Rows are points. Examples show where two turns around zero, p and q, send a point. Where does a point land after both, in the order given? Backwards means that the second turn is done in reverse. Each puzzle has new turns, and all numbers are rounded.
In the rows, 128 means zero.

Turn p:
[147  72] => [ 70 139]
[159 135] => [119  98]
[114 158] => [161 125]
[106 137] => [147 143]
[114 138] => [144 135]
Turn q:
[123 124] => [127 134]
[131 110] => [111 134]
[177 107] => [86 95]
[ 86 165] => [181 147]
[124 134] => [135 129]
Where do these land?
p, then q backwards: [133  96] => [132  96]
q, then p: [146 117] => [128 149]
p, then q: [105 171] => [104  86]

Turn p:
[116 146  68 161] => [104 123  64 149]
[113 109  95 109] => [134  98 120 161]
[163 163 123 134] => [151 155  99 107]
[136 127 130 168] => [102 158 119 130]
[131  96 171 116] => [130 135 182 128]
[122 129 136  97] => [147 107 142 121]
[115 126 173 111] => [128 119 169 101]
Turn q:
[150 161  87 122] => [121 157 124 177]
[172  97 137 156] => [180 129 161 125]
[145 109 143 137] => [149 125 147 115]
[110 128 158 105] => [100 120 134  99]
[126 124 129 107] => [117 142 127 116]
[ 81 109  95 166] => [154 102  67 132]
[113 167 147 104] => [ 78 120 136 133]
Where do these land?
q, then p backwards: [146 125 139 125] => [132 119 146 122]
q, then p: [172 157 166 132] => [102 145 177  98]
q, then p backwards: [126 113 140 161] => [123 136 124  91]
p, then q backwards: [153 148 112 115] => [124 101 105 141]
p, then q: [ 77 116 139 132] => [130 110 105  83]
p, then q: [143 101 131 108] => [141 110 157 132]
p, then q: [ 79 137  68 123] => [183 138  75 115]

Turn p:
[156 134 142 127 133 125] => [119 143 122 105 140 122]
[113  97 127  82 170 116] => [ 91 131  96 159  98  97]
[109 117 146 138 116 103] => [148 103 111 132 140 113]
[144 180  90 184  85 120] => [193 149 149 108 151 187]
[134 105 118 139 137 146] => [116 137 147 148 141 123]
[154 142 118 111  85 157] => [104 119 143 104 138 177]
[ 87 121 154 115 171 129] => [125 115 127 139  89  77]
Turn q:
[137 117 151 156 108 132] => [140 110 120 151 125  99]
[139 134 157 135 141  88] => [157 113 159 111 143 110]
[136 138 168 108 112 142] => [147 141 127 120  92 101]
[ 93  84  36  91  99 151] => [ 53 129  53 107 139 177]
[ 97 137 123 131 135 134] => [125 117 132 132 113 156]
[138 121 124 129 165 133] => [146 148 132 134 149 146]
[155 163 138 146 135 115] => [129 136 171 140 135 107]
Where do these land?
q, then p: [181  86 135 124 121  97] => [129 176  78 139 108 112]
p, then q: [103 163  88 139 123 151] => [132 141 117 158  98  83]
q, then p: [137 158 106 102  98 147] => [158  90 122 124 100 144]
p, then q backwards: [135  88 159 158 100 154] => [147 130 110 166 130  75]
q, then p: [130 118 146 121 177 117] => [ 98 159 137  97 131 124]
p, then q: [139 166 167 131 103 106] => [120 171 106  86 138 130]
p, then q backwards: [106 161  88 129 142 129] => [108 148 154 119 150 164]
q, then p backwards: [109 137 130 134 151 155] => [118 138  89 127 124 129]
p, then q: [112  76 133 114 138  97] => [114  92 132 141 173 151]

Turn p:
[147  85 161 122 132 161 134 145 151] => [151 124 104  84 133 101 137 162 142]
[143 143  73 139 163 116 143  78 128] => [111 117 157 134 136 138 103  66 171]
[ 79 163 139 151 124 132 128 129  80] => [117 141 131 144 141 173 167 107  85]
[178 110 152 133  89 134 119 127 133] => [148 148 131 107 130 135  93 178 138]
[107 153 134 107 143  98 146 132  80] => [115 143 109 174 117 159 161 112 134]
[141 137  58 157 174  95 149 131 140] => [122 111 168 130  80 122 119  62 160]
[118 125 141 113  92 152 139 140 160] => [112 100 123 114 135 117 127 172 112]
[ 90 119 116 112 124 113 114 135  72] => [157 126 127 181 139 148 161 117 113]
[135 113 165 136 107 122 110 113 172] => [130 129  99 103 134 112  84 148 106]
[141 133 141 111 132 159 100 152 162] => [118 142 133 110 136  77 132 155 119]
Turn q:
[115 160 136 148 159 132 160 125 105] => [124 124 134 172 144 142 146 105 158]
[138  99  99  93 138 149 121 106  98] => [111 132 149 126 148 156 133 148  77]
[164 179  87 165  88  87 132 128 136] => [189 173 121 164 102 118  81 126 140]
[146 122 169 123 150 169  87 110 166] => [100 132  93  77 179 120 124 140 146]
[119 136 161 133 146  88 107 146 117] => [112 136 153 129 124  81 138 119 155]
[107  99 139  91  94 142  92 168  85] => [134  97 195  77 117 127 138 148 114]
[157 105 153 142  99 132 156 148 161] => [121 135  96 100  82 148 121 137 155]
[ 93 108  93 155 143 107  97 134 114] => [117 101 152 145 128  98  94 101  99]
[140 132 132 115 103 135 136  97 128] => [141 133 114 133 132 139 132 166 124]
[126 162 132 140 141 133 168  86 165] => [139 134  66 166 144 135 145 127 143]
[103 106 108 102 148 134 152 160 135] => [119 112 132 117 109 143 159  90  98]
Where do these land?
p, then q: [144 112 151 105 103 122  88 138 120] => [139 162 155 127 124 123 106  97 150]
p, then q: [104 169 155 145 101 150 150 135 166] => [132  81 176 125 126 131 164 121 104]
p, then q backwards: [ 83 161 142 145 125 153 115 113 160] => [114  87 109 105 168 141  99 117 139]
q, then p: [143  94 107 133 168 114 118 155  99] => [117 140  96 139 168 153 136 119  89]
p, then q: [182  88 119 191 171  69 150  87 142] => [167 157  83  81 176 110 101 195  86]
q, then p: [135  85  87 124 118 111 126 141 116] => [147 149 129 150 155 158 138 152 103]
q, then p backwards: [157 140  75 131 147 124 112 126  93] => [133 156 115 150 108 116  77 107 104]
q, then p: [142 136 109  99 127 129 124 169 112] => [102 153 109 127 151 146 129 153 144]
q, then p: [137 119 151 144 137 160 153  99 157] => [129  87 162 124 131 101 146 109 129]
p, then q: [103 137 152  70 106 129 126 121 147] => [117 108 151 146 107 118 106  74 113]
q, then p: [ 84 171 160 133 126 143 148 119 141] => [138  95 127  93 100 116 105 112 168]
q, then p: [123 123 129 116 107 131 126 132  84] => [138 144 105 106 121 130 145 157 121]
